Rows are points. Each copy is the shape, with its points in the same order, turned, moved and blurred by noise. Some copies are also mirrored. Which?
(in the rows, 128 means zero)

Shape (8 x 2):
[[ 72  82]
 [100 151]
 [101 124]
 [176 123]
 [123 212]
 [115  73]
 [142 196]
 [128 123]]
Copy 1 (8 x 2):
[[142  50]
 [ 90 105]
 [117  91]
 [150 161]
 [ 42 151]
 [167  88]
 [ 66 160]
 [125 120]]
Copy 1 is: only turned
Copy 2:
[[ 90  55]
 [ 88 132]
 [ 98 107]
 [166 136]
 [ 86 198]
 [131  64]
 [111 190]
 [120 119]]
Copy 2 is: only turned

Shape, 7 rows:
[[ 67  83 164 107]
 [130 115 188 167]
 [183  73 115 126]
 [168 144 124 174]
 [182 110  83  75]
 [157 181 145  81]
 [160 158  95 154]]
Copy 1, 7 rows:
[[107 156 196  95]
 [ 65 138 179 174]
 [176 121 168 193]
 [101  96 114 197]
 [199 159 116 177]
 [112 198  97 175]
 [126 106  90 184]]
Copy 1 is: only turned
Copy 2:
[[202  74 104 182]
 [180 160  88 148]
 [109 147 132 209]
 [104 155  89 134]
 [ 84 113 179 183]
 [137 120 180 100]
 [ 82 127 105 127]]
Copy 2 is: mirrored
Copy 3:
[[154 110 199 167]
 [119 168 179  95]
 [112 191 103 172]
 [ 79 165 106  90]
 [134 154  53 174]
 [170 129  78  89]
 [ 83 132  86 109]]
Copy 3 is: only turned
Copy 4, 7 rows:
[[175 108 190 127]
 [132 180 176 164]
 [ 84 175 174  68]
 [102 204 116 128]
 [ 67 127 126  51]
 [ 68 111 105 148]
 [101 186  91 104]]
Copy 4 is: only turned

Shape:
[[107  88 202 203 107 146]
 [197 148  96  83 117 134]
 [135 126  41  74 111 142]
 [124 154 130  97 119 102]
 [106  77 207 166 129  75]
 [124 123 151 173 174 107]
 [124 119  50  95  95 162]
 [101 162  57 138  60 165]
 [132 142 140  76 148 161]]
Copy 1 (9 x 6):
[[131 206  49 182 126  83]
 [148  82 179 164 118 140]
 [101  30 156 125 122 104]
 [137 123 139 116 158 117]
 [148 225  74 110 105  79]
 [157 154  63 125 120 148]
 [ 91  47 127 154 136  84]
 [130  42 102 165 188  55]
 [ 85 121 140 146 141 156]]
Copy 1 is: mirrored
Copy 2 (9 x 6):
[[207 159 187 116  68  79]
 [150  96  79 129 165 175]
 [107 151  64 153 187 138]
 [114 125 137 110 135 156]
 [146 118 202 131  48  91]
 [154 105 190 111 139  82]
 [128 171  65 146 178 126]
 [139 202  62  75 164 113]
 [151 146 151 141 168 179]]
Copy 2 is: only turned
Copy 3, 9 rows:
[[161 119 136 129  48  51]
 [130 139 120  97 201 166]
 [ 65 132  71  80 202 132]
 [108 158 112 154 162 123]
 [113 100 174 180  67  84]
 [141  94 100 165  86 127]
 [ 75 136  68  65 181 111]
 [111 150  41  85 197  51]
 [105 178 101 110 131 152]]
Copy 3 is: only turned
Copy 4 (9 x 6):
[[148 147 195 101 224 134]
 [144  66  83 127  86 130]
 [ 74  73 100 121  61  97]
 [129 144  88 121 113 103]
 [125 182 138 125 211 163]
 [148 168 163 126 128 161]
 [ 75  59 132 109  82  81]
 [104  87 148 121 107  21]
 [130 113  92  56 108 131]]
Copy 4 is: only turned

Shape, 11 rows:
[[174  60 146 115 133  99 143 155]
 [136  76 153  79 168 134 178 144]
 [ 92 138 154 103  58  86 100 105]
 [143  88 112 118 130 129 131 220]
 [104 144 109 140  79  97 122 109]
 [140 117  92  73  92 112 112 104]
 [167 198 109  79 157 145 108 142]
 [174 156  88 124 118 133 142 130]
 [157 141 100 118 154 114  89 111]
 [ 87  67 243  94  35 198 129 108]
 [197 100 138  94 152  96 161 209]]
Copy 1 (11 x 8):
[[ 99 121 155  72 178  79  89  98]
 [105 179 160 122 178  57  98 127]
 [ 83 114 191  95  89 148 163 127]
 [135 126 159  98 123  51  66  61]
 [132 111 154 103  95 157 126 137]
 [133 171 158  72 121 147 146 103]
 [126 172 104 160 135 140 140  45]
 [137 147  89 109 128 135 113  93]
 [151 131 138 119 165 156 125  78]
 [ 82 112 187  89 106   7 233 164]
 [ 76 146 126  95 166  68  48  53]]
Copy 1 is: only turned
Copy 2 (11 x 8):
[[182  91 172 102 176 127  99 187]
 [173  61 135 108 134 103  72 152]
 [ 98 133 152 122 180 214 106 105]
 [124  61 171 146 177  97 128 190]
 [ 80 155 148 100 165 163 119 136]
 [126 106 147  87 137 176 155 129]
 [126 109 204 128 105  96 155  81]
 [122 139 183 104 109 109 147 150]
 [142 135 170  89 160 107 160 107]
 [174 123  75 227 151 222  60 134]
 [165  56 223 116 150  95  97 185]]
Copy 2 is: only turned
Copy 3, 11 rows:
[[160 111 128 147 166 120 192 175]
 [125  93 140 153 128  77 169 191]
 [198 182 120 153 157  88  87 123]
 [148  77 150 131 188 129 186 112]
 [149 178 107 129 163 121  87 113]
 [136 173 102 192 171  96 138 111]
 [107 115 148 206 106 147 131  83]
 [115 128 103 175 142 161 134 114]
 [128 175 150 169 130 145 158 112]
 [227 117  48  80  80  21 137 119]
 [159  55 150 176 167 158 183 167]]
Copy 3 is: mirrored
